Each row is a point. Examples show where two turns around zero, p and q, send a point. Where does a point land after both, in the order given? Backwards means that the second turn is done in reverse. Each puzzle has new turns, and all numbers are rounded.

Turn p:
[35 -10 12] -> [23 -23 20]
[9 -35 -10] -> [-10 -36 -2]
[-33 38 -19] -> [-6 44 -31]
[-22 0 -25] -> [-17 5 -28]
[11 6 42] -> [9 9 42]
Turn q:
[-6 -13 -9] -> [-7 -13 -8]
[25 -37 -1] -> [19 -40 5]
[-18 21 8] -> [-16 24 4]
[44 32 18] -> [46 28 20]
[-24 18 -41] -> [-17 16 -45]
[-21 -22 25] -> [-26 -16 24]
Where do these land?
p, then q backwards: [7 17 49] -> [13 19 47]
p, then q: [14 24 -23] -> [29 1 -21]
q, then p: [10 -12 5] -> [-1 -13 10]
q, then p: [-30 -28 -32] -> [-37 -15 -33]

Turn p:
[17 -8 7 -43] -> [33 -8 10 -32]
[-42 19 -12 36] -> [-51 19 -19 15]
[26 4 20 -7] -> [24 5 23 4]
[24 -22 -10 -2] -> [23 -23 -5 9]
[-56 0 11 32] -> [-65 2 3 4]
[31 6 -16 -16] -> [37 4 -12 0]
Turn q:
[-41 28 9 -5] -> [-39 29 4 15]
[14 25 7 -5] -> [6 7 27 8]
[-3 10 14 9] -> [-8 -4 8 16]
[7 -11 42 43] -> [-9 -46 -1 39]
[34 -37 -7 -14] -> [28 -29 -4 -34]
[-18 -40 -43 -32] -> [3 17 -41 -53]
[7 24 -21 4] -> [18 25 6 10]
Where do these land?
p, then q: [11 -5 -4 -18] -> [13 -7 9 -14]
q, then p backwards: [-4 -46 -15 18] -> [-1 -18 -47 -13]
p, then q: [-11 1 -8 -3] -> [-2 11 -5 -7]
q, then p: [11 38 -13 49] -> [0 16 4 62]
q, then p: [-48 1 29 -58] -> [-45 17 6 -64]
q, then p: [32 1 -7 -12] -> [27 -4 21 -2]
p, then q: [9 9 17 24] -> [-8 -8 3 30]

Turn p:
[2 17 25 -21 -9 -23 -21 -4] -> [-6 12 4 -22 -15 1 -27 -28]
[-5 34 23 8 11 -24 -1 12] -> [-10 40 0 -13 -9 -22 -13 -5]
[10 15 -16 1 7 -53 -4 16] -> [6 15 -27 11 -34 -32 -11 -17]
[11 71 -6 6 1 40 14 36] -> [-5 41 -25 -54 -7 4 30 46]
[-12 14 4 23 11 -25 4 -5] -> [-10 30 -6 19 2 -15 -6 -6]
[-4 -54 -16 -5 -5 14 -28 -1] -> [7 -52 8 23 4 15 -22 12]
[-13 -41 -2 -7 -31 17 25 5] -> [-8 -34 35 16 -10 16 27 5]
[-23 -60 -37 -24 -20 29 0 -53] -> [-15 -73 0 33 31 43 17 -21]
[53 36 18 14 8 13 15 0] -> [46 42 -4 -30 7 3 16 4]
[-24 -52 -15 21 -18 28 -14 -21] -> [-10 -37 16 43 20 37 -6 18]
[6 20 22 -16 45 -17 9 15] -> [4 17 0 -27 11 -50 -7 -8]
Turn q:
[30 7 -39 -10 -1 -2 -34 -13] -> [26 10 -41 -21 -2 2 -32 3]
[24 2 -58 9 -3 13 11 0] -> [18 -21 -43 -20 -1 27 1 24]
[-31 5 38 -13 26 -24 17 24] -> [-19 7 35 1 5 -42 35 -5]
[-39 8 42 8 -29 -28 -6 22] -> [-20 -2 33 45 -24 -39 1 0]
[22 19 -14 -8 -2 37 -2 -5] -> [1 20 -10 -17 0 33 -10 23]
[-9 13 -15 10 -7 0 -5 -44] -> [2 16 -34 23 0 17 1 -19]
[10 5 63 39 14 -41 6 41] -> [20 -11 59 36 34 -48 10 19]
[-20 -16 -24 8 0 27 -27 -18] -> [-31 -6 -30 -2 7 16 -26 -14]
[14 -45 7 -43 2 18 40 -7] -> [4 -15 32 -45 -18 33 20 -31]
Where do these land?
q, then p: [17 -19 19 -45 2 11 6 17] -> [-6 -6 27 -40 -6 11 -8 -30]
p, then q backwards: [-12 -11 11 -19 15 7 2 -39] -> [-5 -32 12 18 28 4 -3 -14]
p, then q: [12 11 -15 -19 14 34 -5 -11] -> [-3 -5 -6 -46 3 5 10 -4]
p, then q backwards: [-24 63 3 12 -20 -51 10 24] -> [-47 42 0 -58 -13 5 -23 -17]
q, then p: [9 -54 -12 -12 -18 55 -43 -28] -> [-23 -42 -15 -21 39 52 -46 5]
p, then q: [3 42 6 52 1 -24 23 13] -> [15 24 -17 33 -12 -11 24 52]
q, then p: [9 -47 -16 2 -31 30 13 -15] -> [3 -40 20 -1 26 43 -4 13]
q, then p backwards: [32 -8 12 -13 6 -13 -19 -13] -> [31 2 27 -1 12 -11 -11 -9]
q, then p: [-38 24 16 42 13 -16 5 32] -> [-15 24 15 42 -11 -48 -1 16]
q, then p: [-8 0 -25 0 17 -32 7 21] -> [8 -18 -4 19 -22 -26 14 -20]

Turn p:
[0 -17 -19 -16 -29 12 -15 -1 15 3 18] -> [-8 -19 -8 -19 -33 0 -2 -22 -11 6 8]
[-3 13 7 2 48 4 30 -1 31 -22 14] -> [15 23 -6 4 14 6 -3 9 52 -1 35]
[-14 1 15 7 -10 15 -10 -8 -40 -33 -20] -> [-5 -4 22 22 9 24 -24 -7 -11 -32 -24]
[16 35 20 -21 -5 -5 4 -2 32 4 -3] -> [13 21 28 -17 -23 -9 5 25 14 15 7]
[-26 -35 3 21 -14 -2 -17 -4 2 -13 -19] -> [-3 -34 1 18 2 6 1 -28 11 -2 -31]
[-12 15 -16 -39 12 -5 15 -9 -7 14 -7] -> [-15 11 -2 -42 11 14 8 19 2 -8 3]
[32 2 -18 17 -12 -19 -14 -35 25 14 -26] -> [31 23 -9 -12 -18 -19 29 -18 -4 10 -37]
[-9 -4 22 2 28 -16 -31 4 -16 -21 21] -> [4 -3 21 6 37 -8 -35 -20 3 9 10]
[2 8 -8 -18 -28 27 -13 40 -22 5 -11] -> [-13 -23 -5 -1 -24 13 -28 31 -33 -2 -7]
[27 -13 -14 6 -5 -23 31 22 -31 8 21] -> [1 -9 -21 7 16 -31 15 14 -32 -25 27]
[16 -17 6 0 5 10 17 10 -8 18 12] -> [5 -8 -10 10 5 6 16 8 -18 5 25]
[-30 11 2 38 10 1 2 -16 18 24 0] -> [-26 21 -9 22 6 -2 18 -10 26 26 -16]
Turn q:
[-24 -22 19 6 -8 43 30 20 27 -6 -27] -> [-10 0 10 39 -12 57 17 14 13 18 -8]
[-13 17 -23 -8 -13 -9 0 -8 4 -12 -9] -> [1 13 -19 -4 -15 -8 21 -11 1 -11 -7]
[8 21 26 6 -10 1 11 2 -16 8 -2] -> [4 20 24 1 -14 -7 -12 11 -14 7 1]
[16 2 -1 -5 -15 -15 0 -3 30 31 -26] -> [21 23 -9 3 12 -6 5 -9 20 39 -5]
[-9 -27 -22 32 11 -7 -25 22 -22 -3 37] -> [-4 -44 -31 13 8 -11 -34 7 -16 -23 15]
[-26 13 14 5 22 -15 12 11 1 14 10] -> [-34 9 -1 8 -3 -15 -4 19 3 7 19]
[29 8 -9 8 -1 22 21 -21 13 -8 1] -> [25 7 16 -1 17 14 28 -5 -18 -4 9]
[-25 5 -18 -4 20 -13 22 -25 2 -15 6] -> [-29 -7 -5 -4 -3 -14 38 -8 -7 -9 12]
[-21 9 28 -3 -20 -19 -28 -22 -9 -3 -19] -> [-16 18 12 5 -22 -19 -19 -36 9 3 -21]
[-1 -36 -19 -1 -5 -9 -6 -5 -26 -11 32] -> [4 -52 -10 -13 -10 -7 -9 -10 -11 -11 9]
[25 5 -12 20 32 -14 -33 -28 4 30 2] -> [-1 8 -10 -11 56 -26 -17 -22 -16 8 5]
[-4 5 -3 -18 -5 16 22 3 -24 -23 -32] -> [-4 2 11 -9 -24 15 24 14 -12 -5 -36]
[7 6 -16 -23 8 26 -33 20 -12 22 18] -> [2 5 -25 -36 12 23 -34 10 -1 -11 3]
[38 -7 37 -14 -15 -7 7 34 26 -25 7] -> [38 -4 37 9 -3 3 -6 25 47 -9 2]
Where do these land?
q, then p: [6 4 2 7 17 -23 -6 -9 -19 -5 0] -> [1 -10 12 -9 27 -13 0 -1 5 -7 -10]
q, then p: [-18 2 -3 11 5 -21 17 15 -18 16 12] -> [-26 -22 -9 -2 7 -26 -3 -1 -12 3 -1]
q, then p backwards: [-10 2 18 -11 10 -10 -10 35 26 -5 -41] -> [-31 30 4 30 17 0 7 2 19 -2 -32]
p, then q: [-4 -20 -4 -16 6 -15 -5 -14 -2 -13 18] -> [-11 -14 16 -21 8 -3 10 -18 8 -6 9]
q, then p: [-9 16 -4 -8 10 34 -20 3 5 19 14] -> [-14 17 -6 -13 -7 23 -36 -4 0 5 9]
p, then q: [-13 15 -19 23 14 -17 14 -15 10 6 2] -> [-10 23 -17 7 5 -16 31 2 6 -2 8]
p, then q: [19 -11 -3 -1 5 63 -9 24 22 -8 -2] -> [48 -4 -23 1 4 36 -29 -14 -21 -2 11]
q, then p: [-11 -20 -8 0 -76 -17 2 -15 18 -30 -6] -> [24 15 3 11 -50 -16 51 -31 -15 -21 -13]
p, then q: [5 35 6 9 11 -14 -1 5 -55 -11 13] -> [-33 11 3 4 5 -29 -24 16 -7 -43 -16]
p, then q: [-7 -10 23 -12 1 60 8 -5 28 3 1] -> [24 8 4 11 -7 54 -16 -9 -14 9 31]
p, then q backwards: [3 -15 14 11 15 -16 -17 -9 -37 16 -4] -> [22 -6 -6 29 24 11 -6 -24 -2 8 -18]
q, then p backwards: [49 -7 1 -4 -3 -12 6 -14 31 12 17] -> [23 -19 25 -13 38 -26 -1 -6 18 -7 9]
q, then p: [-10 9 -23 -10 -15 -11 20 -1 -9 2 -23] -> [-12 -1 -10 -10 -12 -7 22 23 -10 -20 -11]

Turn p:
[-7 -42 -7 16 21 -2 -7 -10 -9 -1 -9 3] -> [-11 -26 -4 -28 6 19 -1 8 -8 0 -8 27]
[-6 10 -8 -9 -30 -12 4 14 -6 12 16 12] -> [-3 16 1 1 -23 -27 4 14 0 15 4 -13]
[-13 15 -15 -6 21 -16 -17 -15 10 3 -6 11] -> [17 -15 22 -5 14 -24 4 -8 3 -5 -8 13]
[9 14 -7 29 -26 -3 20 -15 10 10 8 1] -> [-17 -13 -21 19 10 -20 5 8 7 14 20 -16]
[1 0 -5 -1 7 -16 41 -11 -5 31 -22 -3] -> [-10 -9 -24 -24 11 -14 34 -7 1 -15 -4 -22]
[-8 -16 6 0 -13 14 -11 25 -17 17 10 -37] -> [-21 23 -8 -11 -6 14 -31 12 -4 6 -27 -17]
[-8 9 -10 2 -14 35 -8 76 0 -9 -25 11] -> [-2 56 -13 -2 -28 10 -14 -7 56 6 -9 25]
[-9 -3 -10 0 -7 29 3 11 15 -5 5 2] -> [-15 17 8 -3 2 6 -11 -7 16 8 18 5]
[20 7 64 -10 14 -9 -10 -18 7 -5 -22 -3] -> [15 -21 10 36 -3 38 26 -21 -11 -15 -27 -16]
[40 -2 6 -5 5 -11 -13 -1 5 -4 5 -2] -> [33 -6 -10 9 3 15 0 -3 -12 19 -2 -6]
[3 11 8 -1 19 -11 5 -8 5 -12 16 12] -> [17 -3 13 11 12 0 14 12 -8 -8 11 4]
[-1 -11 -12 -10 -7 -4 -4 -17 6 -8 -2 3] -> [2 -16 8 -10 -7 -4 -7 -9 -7 4 13 1]
[-8 -3 -12 -1 -5 -16 2 -17 -11 -15 2 -18] -> [2 -18 -3 -6 -4 -11 -19 7 -13 -18 6 -5]
[-10 5 3 -6 5 -7 -2 -3 11 -9 13 -2] -> [6 -2 20 4 3 -2 -3 8 1 -6 6 -5]
[-4 7 0 4 10 28 -4 -11 -18 -4 10 8] -> [-14 15 3 10 11 1 -3 -6 -18 -5 5 22]
Turn q:
[-5 15 31 4 -15 3 11 23 -7 14 21 11] -> [-4 -1 -11 -3 -30 4 6 2 -4 -32 8 27]
[-2 3 15 -16 -4 24 -8 12 -10 -9 21 7] -> [-24 -15 0 -7 9 0 -1 3 -1 -25 11 17]
[-5 7 -3 -13 -8 21 16 -17 37 25 -11 8] -> [26 -26 -4 -3 -1 26 -8 -33 11 9 7 5]
[2 -4 -30 6 17 -16 -9 7 -34 8 7 -15] -> [-10 10 -6 2 7 1 29 34 -14 14 -8 -20]
[-2 6 5 -4 18 -1 -7 1 26 10 -21 -10] -> [17 3 13 12 8 14 -4 -4 14 18 -6 17]
[-4 0 -23 -10 6 -28 -24 14 -20 9 -17 7] -> [5 16 -17 -13 14 -4 6 32 -13 28 -6 7]
[-5 4 -14 0 0 -20 -4 -2 -38 -20 -4 7] -> [-15 24 -11 -21 9 -16 8 13 -16 1 -14 -14]
[3 -4 7 21 4 18 -5 -15 38 9 -2 17] -> [18 -24 -3 30 -1 -1 -20 -24 4 0 -8 6]
[-10 -4 29 -2 -21 3 -5 -11 6 2 25 -8] -> [-19 1 4 10 -17 6 -13 -17 -13 -13 25 8]
[21 14 -7 8 -1 15 1 -21 19 4 -29 -10] -> [24 -5 12 4 8 23 -23 -7 14 3 -16 -18]
[-23 -10 8 8 -19 8 5 23 -12 -12 11 -6] -> [-33 -3 -6 -8 -25 -12 2 3 11 -4 4 7]
[18 -5 -23 -7 -6 -27 -3 18 -16 -18 9 -4] -> [-1 20 -10 -10 9 -21 9 30 5 0 16 -18]
[-3 11 6 4 17 13 20 -26 39 -6 -3 0] -> [17 -5 12 18 10 9 -1 -44 17 -4 -7 -2]
[14 -34 -2 1 12 -13 11 -6 -29 -15 -7 -3] -> [-2 3 27 -13 0 -31 11 12 -17 6 -5 -21]
Where do these land?
q, then p backwards: [-24 17 15 -23 9 15 -4 11 0 -8 -14 12] -> [-12 -16 -14 11 26 21 -11 3 -5 5 -20 9]
q, then p backwards: [13 -10 10 20 -5 13 11 -25 -24 19 -4 18] -> [1 -9 15 -24 -3 -26 -13 -23 -21 0 -5 -17]
q, then p backwards: [-12 -28 -11 -12 26 -7 0 6 -19 -28 10 -21] -> [-26 9 0 4 -3 7 15 -10 16 37 22 21]
q, then p: [25 3 -21 17 5 -27 -5 9 26 20 -14 15] -> [27 2 -39 0 16 -1 -2 1 10 33 -4 -3]
q, then p backwards: [-13 -27 -3 -3 2 11 -7 -16 20 4 25 0] -> [9 6 1 8 -19 10 0 -38 15 -4 -2 10]
q, then p backwards: [-7 11 6 22 -3 3 25 11 -18 -15 10 -11] -> [-25 6 17 -10 -11 -3 16 15 -11 9 -19 1]
p, then q: [19 -32 -13 -9 -4 0 -18 13 24 -20 14 -12] -> [-1 -33 6 11 10 22 -15 23 -11 -9 23 13]
q, then p: [-7 20 -30 19 0 1 -9 15 -3 9 -13 15] -> [6 4 -18 -27 6 -11 -6 -19 26 8 1 7]
p, then q: [26 -13 -4 -20 -16 -14 18 -15 14 7 16 -18] -> [-15 -3 21 3 -4 23 18 22 -7 1 24 -19]
q, then p: [-9 18 14 21 -12 2 -12 -2 -22 16 22 4] -> [-18 9 -14 2 -20 -15 -21 1 5 -12 12 25]
p, then q backwards: [-12 -10 5 -23 16 6 -12 22 -9 23 -17 -15] -> [-9 24 7 5 3 3 18 -11 -21 -13 -32 0]
q, then p: [-6 8 -7 -17 3 12 -5 -9 -13 3 -18 -16] -> [-11 19 13 -6 6 12 5 -20 -2 -7 -11 -1]
q, then p: [15 12 -1 -18 -20 -23 8 4 21 -9 -15 19] -> [41 3 7 8 9 -11 -5 -11 -13 21 8 -5]
q, then p backwards: [-9 13 18 17 -20 -8 13 -10 -1 -29 -11 -1] -> [-16 11 -8 -22 -14 18 -6 18 -11 4 -17 -18]
p, then q backwards: [3 17 22 8 19 16 -4 -13 4 7 7 11] -> [-5 6 3 -2 36 1 -11 -11 5 -1 13 -7]

Turn p:
[15 -21 7 -20 -1 34 -12 15 -8 -8 -7 0 -76 3] -> [21 37 15 -42 2 -25 23 -31 25 -2 -2 -7 42 14]
[16 0 -6 24 16 14 -7 1 6 21 -8 -10 11 -49] -> [8 20 -8 21 -2 -20 12 -15 -18 11 19 -11 -42 9]
[-1 -33 7 -1 -4 -18 -13 21 -5 -12 -7 -4 12 18] -> [20 -7 -1 -7 14 13 -33 -13 -4 -13 -15 13 4 8]
[-6 25 -5 0 -5 -16 -5 -26 15 15 -12 7 -9 -44] -> [-26 5 -9 26 -8 -14 20 -12 1 9 -11 -36 -18 -15]
[-28 -45 -5 -4 7 -5 7 4 5 -8 -9 -12 8 -4] -> [28 -2 3 11 -21 11 -13 -16 -23 -8 -25 10 8 9]
[3 -57 -3 35 -6 -1 1 -18 -7 3 -5 32 3 7] -> [30 -25 -17 -13 -1 -37 -22 4 -22 20 -29 3 1 21]
[13 21 -8 -20 14 -4 2 1 -15 -15 -6 4 8 20] -> [0 -14 9 -2 0 12 -10 13 23 -14 25 -11 9 -3]
[14 14 -10 -8 -9 -10 18 19 -5 -12 -1 -8 1 10] -> [-2 7 -18 4 2 19 -9 7 19 -5 17 6 13 -3]
[-5 21 18 -2 6 -5 8 16 12 -13 45 21 7 17] -> [-15 -20 -3 -31 10 29 8 8 -12 13 16 14 6 -28]
[-5 10 25 58 4 -3 9 -27 17 12 3 -10 4 8] -> [-25 9 -5 -15 -5 1 -1 34 -22 28 -21 -2 -35 23]
[-2 12 -8 2 -3 -15 -3 -18 -4 -2 29 -1 9 20] -> [-1 -11 5 -2 10 9 -2 34 1 5 -7 1 0 -24]
[-25 23 -7 -6 -11 5 -10 -2 -16 -14 -11 -3 -13 7] -> [-7 -7 6 -2 -7 8 21 2 32 -19 -15 2 0 0]
[-15 1 -4 -9 7 -10 7 19 12 27 -7 -10 14 12] -> [-15 9 -3 8 -9 5 -14 1 -21 -30 4 13 0 -7]
[6 18 4 -22 -11 -2 7 17 -18 2 9 -5 10 -20] -> [-4 -2 -9 21 21 14 18 -9 5 -9 21 2 7 -5]
[11 -2 -10 -9 -4 35 -13 -11 21 -4 -9 -5 10 13] -> [-3 4 32 5 -14 -19 -11 -2 14 13 10 21 -2 -1]
[10 12 8 -17 -1 -1 4 -12 -11 7 -5 4 0 -18] -> [-9 -4 3 17 10 -5 12 -4 2 1 11 -20 7 3]
Turn q:
[21 -28 -2 -12 -23 -24 9 9 23 -5 -5 -24 16 0] -> [-5 6 26 -25 1 -31 -23 8 11 11 25 15 8 -2]
[-6 26 18 13 15 8 -12 -1 -5 4 25 24 24 5] -> [13 -7 -3 11 6 17 -6 5 -25 -24 -8 -31 -21 9]
[38 -26 -14 -17 17 -5 -4 7 -3 0 0 -23 -15 10] -> [14 11 6 -16 10 -6 2 2 37 3 13 16 -5 -35]
[-10 27 -1 27 -5 30 -9 2 -8 -3 6 -8 1 -2] -> [-11 -15 8 2 11 18 30 2 -13 -8 -13 -23 8 8]
[27 -20 -14 11 -3 -29 10 12 18 5 -24 1 -14 16] -> [13 1 -15 -28 22 -26 -5 1 6 22 11 29 2 -5]
[-21 10 -3 13 4 2 13 6 -15 -14 29 11 -9 -17] -> [-13 -3 -14 15 -17 -4 25 -8 -20 -21 8 -10 -9 -2]
[-16 25 27 -5 0 11 9 7 -18 20 2 -2 -7 -10] -> [-4 -12 2 12 -12 37 5 1 -13 -19 0 14 2 13]
[20 -1 -19 -29 -15 3 27 -1 24 -7 -19 4 -2 -3] -> [-13 -14 -7 -10 -10 -12 -11 10 33 30 18 8 -7 13]
[-11 16 7 -12 -11 -7 1 5 -3 -36 -11 2 -9 12] -> [16 -16 12 21 -11 -19 15 -10 6 7 -2 5 0 21]
[21 -22 -32 3 16 -35 -8 -16 -9 15 -25 -15 27 3] -> [-8 37 2 -27 33 -14 -27 -27 20 6 -10 11 -12 -5]
[-20 -6 22 11 0 34 17 -3 -19 -15 -3 14 -2 8] -> [14 12 -6 2 -30 17 29 7 -11 1 -7 -14 9 20]
[-35 19 25 7 29 19 -17 -13 20 10 16 -1 -2 -25] -> [-7 -11 -17 29 -2 22 -13 6 -9 -38 -12 -26 31 0]
[8 2 13 0 -22 4 -3 -22 -5 -8 6 11 -19 -8] -> [3 -22 2 -6 -28 0 1 -8 -8 10 -14 -3 2 -12]
[-20 1 2 4 9 15 -34 15 -10 15 6 17 8 -20] -> [-3 10 -2 29 13 28 -5 -8 -25 1 4 -20 7 -13]
[4 -22 -30 -15 -11 -24 0 -8 14 20 -4 -11 4 31] -> [-10 20 6 -8 17 -27 -19 21 13 18 -14 27 -13 -9]
Where do these land?
p, then q backwards: [16 -9 -19 -30 7 -7 17 12 12 4 15 17 -14 1] -> [4 -33 13 10 7 -1 -12 7 16 -6 2 0 -16 -28]
p, then q: [19 -8 -8 -24 -13 -4 14 4 -14 -3 -13 -36 -15 -7] -> [2 -19 6 -17 29 -3 2 7 0 -17 -7 -30 -8 22]
p, then q: [0 13 -7 -20 36 15 11 16 -7 3 0 19 13 -16] -> [-12 4 15 -13 -35 -18 12 8 -8 -16 3 -9 -12 -23]
p, then q: [16 4 18 -4 -14 35 13 13 6 -2 1 8 -2 0] -> [-1 9 -14 8 -8 -2 -19 23 -14 -11 -13 -1 -26 6]
q, then p: [-29 -8 -16 8 -10 -7 -20 17 5 3 -8 -24 -2 -11] -> [-8 -29 -4 1 -4 17 7 13 -23 -7 0 -7 -27 8]
p, then q: [8 -8 -4 11 -11 -13 -29 13 22 10 -9 13 9 29] -> [12 -4 -5 37 5 -5 -22 -25 1 12 -8 -2 11 -17]
q, then p: [-12 1 -12 14 0 -17 -62 14 -9 -1 -4 -23 -15 -3] -> [5 -20 2 10 -4 6 6 4 -29 12 10 -40 -36 32]
q, then p: [5 37 3 15 -4 3 12 14 -3 10 2 16 -14 3] -> [33 -2 -5 -12 -14 -13 0 7 -5 -4 2 6 25 12]
q, then p: [-48 3 27 -17 46 -9 14 -69 -8 -19 14 -18 -16 -7] -> [-17 -15 -11 22 -26 11 -40 -11 70 34 -34 15 -24 11]
p, then q backwards: [9 -3 0 7 -6 11 7 11 -5 8 21 -6 29 5] -> [-1 2 2 -6 -5 -14 2 31 4 20 -1 6 -10 10]
p, then q backwards: [-21 13 -13 6 -7 8 -21 -18 -2 7 -7 -1 34 7] -> [-2 26 -6 -28 -13 -12 -1 -4 -3 2 27 -8 -8 16]
q, then p: [18 -4 -2 -2 -14 -10 16 1 9 -58 -5 -12 2 -4] -> [-15 9 -3 11 19 18 -28 14 -22 18 -22 -9 27 -19]
p, then q: [-1 -8 9 19 -3 9 9 11 -12 -4 -8 19 -1 20] -> [12 16 2 14 1 -13 -8 13 9 19 0 6 -17 -5]
p, then q: [2 -8 26 -8 -14 -18 11 -8 -1 11 -1 14 -1 -7] -> [-5 35 2 2 12 5 2 -8 5 -10 -14 0 2 9]
p, then q: [20 -2 -6 11 22 7 9 9 20 16 -4 10 11 0] -> [-8 -6 14 16 -3 -4 3 -5 -16 -6 -9 10 -19 -26]
p, then q backwards: [-1 -12 4 13 -13 -2 0 -39 -11 13 5 5 -18 -11] -> [-15 0 -17 18 -12 11 -12 -13 14 -18 -1 8 -2 28]
